Each row is a point. To make a cloud, some directions were put in groups of two or more. Within a group, all points are equally far from the middle, so they leave a hole (a ring in 2 directions, a hollow ball in 3). The other directions are filled evenly. Then the cloud was stretched, turned, moved and blurred a little. Count the holes, and give their numbers of directions, smallest first.

Cloud, 15 rows:
[[ 2.31 -0.53]
 [ 1.37  0.24]
 [ 2.22  1.89]
 [-0.09  1.75]
 [-0.23 -0.03]
 [ 1.20  2.14]
 [-0.61  2.54]
 [-0.33 -1.03]
 [-1.16 -0.75]
 [ 4.25 -1.29]
 [-2.14  1.80]
 [ 3.67  0.39]
 [ 2.19 -1.89]
 [ 3.72  1.45]
 [-0.85  2.43]]
Holes: 0

Cloud, 21 rows:
[[-0.01  1.26 -3.21]
 [-1.02  0.44 -1.65]
 [ 0.53  1.95  0.68]
 [-0.33  1.74  3.63]
 [-0.55  2.49 -1.50]
 [ 0.00  2.28 -3.73]
 [-1.32 -1.18 -0.98]
 [-2.77  2.09 -1.66]
 [ 0.09  0.83 -3.85]
 [ 0.11  2.50 -3.47]
 [ 0.72  1.32 -0.24]
 [ 1.39  0.74  1.02]
 [-3.35  1.04 -0.44]
 [ 0.70  4.33 -0.98]
 [-0.45 -2.70  1.19]
 [ 2.08  1.11  0.51]
 [ 0.34  3.09 -0.21]
 [ 1.09 -1.30 -0.10]
 [ 0.17  3.36 -0.07]
 [-1.93  2.47  3.12]
 [-2.20  0.52 -2.44]]
Holes: 0

Cloud (30 x 4):
[[-2.00  3.53  1.41  0.10]
 [-3.27  1.97  1.19 -0.32]
 [ 2.59  0.58 -0.75  0.63]
 [-2.42  0.01 -1.90  0.37]
 [-0.94 -2.34  1.86  0.30]
 [-0.38 -0.68  0.52 -3.60]
 [ 3.17 -0.78 -0.46  0.76]
 [ 0.56 -3.76 -1.50  0.97]
 [ 1.12  0.81 -0.62 -1.88]
 [-0.61 -2.86 -0.54 -2.24]
 [ 2.81  0.36  0.72 -1.61]
 [ 1.97 -1.41 -1.23  2.88]
 [-1.38 -1.90  1.22 -2.72]
 [ 1.72 -3.78  0.60 -0.07]
 [-2.39 -1.28  1.56  0.91]
 [ 0.75  0.99 -0.40  4.14]
 [-1.59 -0.82  0.51  3.63]
 [-0.81 -1.03 -0.80  4.20]
 [ 0.58  0.20 -0.30 -2.80]
 [ 0.06 -3.36 -1.80  1.66]
 [-1.39  1.05  2.14 -2.83]
 [-1.43 -0.79  0.12  3.98]
 [-2.66 -0.98  1.03  1.75]
 [-0.94  2.75  2.48 -1.48]
 [-3.46 -0.19  0.06  1.86]
 [-0.01  3.34  0.24  2.57]
 [-1.71 -1.47 -1.23  3.53]
 [-0.77 -2.77  1.70 -0.36]
 [ 2.17 -1.07  2.41  0.30]
 [-0.90 -2.77  0.76 -2.50]]
Holes: 2 (2, 2)

Cloud (46 x 6):
[[ 1.61  2.37 -0.18  1.22  0.22  3.09]
 [-2.51 -2.08  0.69  0.53  0.05 -0.58]
 [-2.32 -2.02 -0.98 -3.19  2.82  0.21]
 [-1.17  2.83  1.43  2.25 -1.70 -0.77]
 [ 1.22  1.65  2.83  1.54  3.52 -1.38]
 [-4.02  3.22  0.14 -0.26 -0.72 -2.07]
 [ 3.31  2.33  0.69 -0.16  3.03  2.56]
 [ 1.27  1.16  0.27 -0.97 -1.21  3.19]
 [-0.65  3.70 -1.43 -0.64  1.44 -0.66]
 [ 0.64 -0.25 -0.58 -0.35 -0.12 -2.14]
 [-3.35  0.15  2.56 -0.65 -1.80  0.56]
 [-2.83 -1.84  1.14 -0.43 -1.32 -1.98]
 [-0.40  1.60  1.66  0.00  1.42 -3.06]
 [-1.29 -0.23  1.01  0.62  4.01  0.30]
 [-2.04 -0.07  3.43 -0.01  1.07  1.79]
 [ 0.67 -2.19  1.73  0.31  2.51 -0.12]
 [-0.87  1.05  0.56 -0.62  1.43 -3.00]
 [ 2.32 -0.54 -1.40  0.49 -0.25  3.78]
 [ 1.19 -0.15 -2.45  0.83  3.73  1.54]
 [ 1.48 -0.43  0.42 -1.30  2.49 -1.49]
 [-1.16 -1.23  1.27 -0.32  1.65  2.23]
 [ 0.73 -0.10 -0.90  2.56  1.24  2.48]
 [-2.79 -0.21  2.67 -1.18  3.68 -2.77]
 [-0.36 -0.06  3.55 -1.54  1.94 -3.13]
 [ 1.96 -1.01 -2.01  2.41  1.23  1.72]
 [ 0.88  0.60 -1.57  0.12  3.42 -1.07]
 [-1.37 -0.20 -0.27 -1.39  1.70 -2.61]
 [ 1.69  2.30  1.79  0.14  3.16  0.34]
 [-3.70  2.89 -2.15 -1.49  0.47 -2.49]
 [-1.73  0.10  1.19  2.59  2.63  0.93]
 [-2.28 -0.45  1.93 -0.28  4.19 -0.88]
 [-1.08 -1.57  3.33 -1.48  3.60  1.07]
 [-2.52  2.01  1.80 -2.37  0.15  1.48]
 [ 2.97  1.91 -1.48  1.71  1.15  4.24]
 [-1.73  2.49 -1.62 -1.31 -1.73  0.69]
 [ 1.20 -1.00  3.29  1.22  3.44  0.91]
 [ 0.50 -1.43  1.65  1.35  1.46  1.83]
 [-0.49 -1.09  2.45 -0.71  3.14  1.86]
 [-3.43  2.05 -2.05  0.71 -1.56  1.22]
 [ 1.73 -1.89  0.05  0.52 -0.98  1.53]
 [-1.41 -1.33  2.96  0.26  3.30  0.49]
 [ 1.30  3.26 -1.56  0.95 -1.49  0.42]
 [-4.26  1.41  3.77 -2.09  3.15 -2.79]
 [-3.31  0.05  0.64  0.75 -0.28  1.46]
 [-0.48  0.00  0.55 -0.46  0.21 -3.00]
 [ 0.98  0.12 -3.29  2.21 -1.24 -0.81]]
Holes: 1 (3)
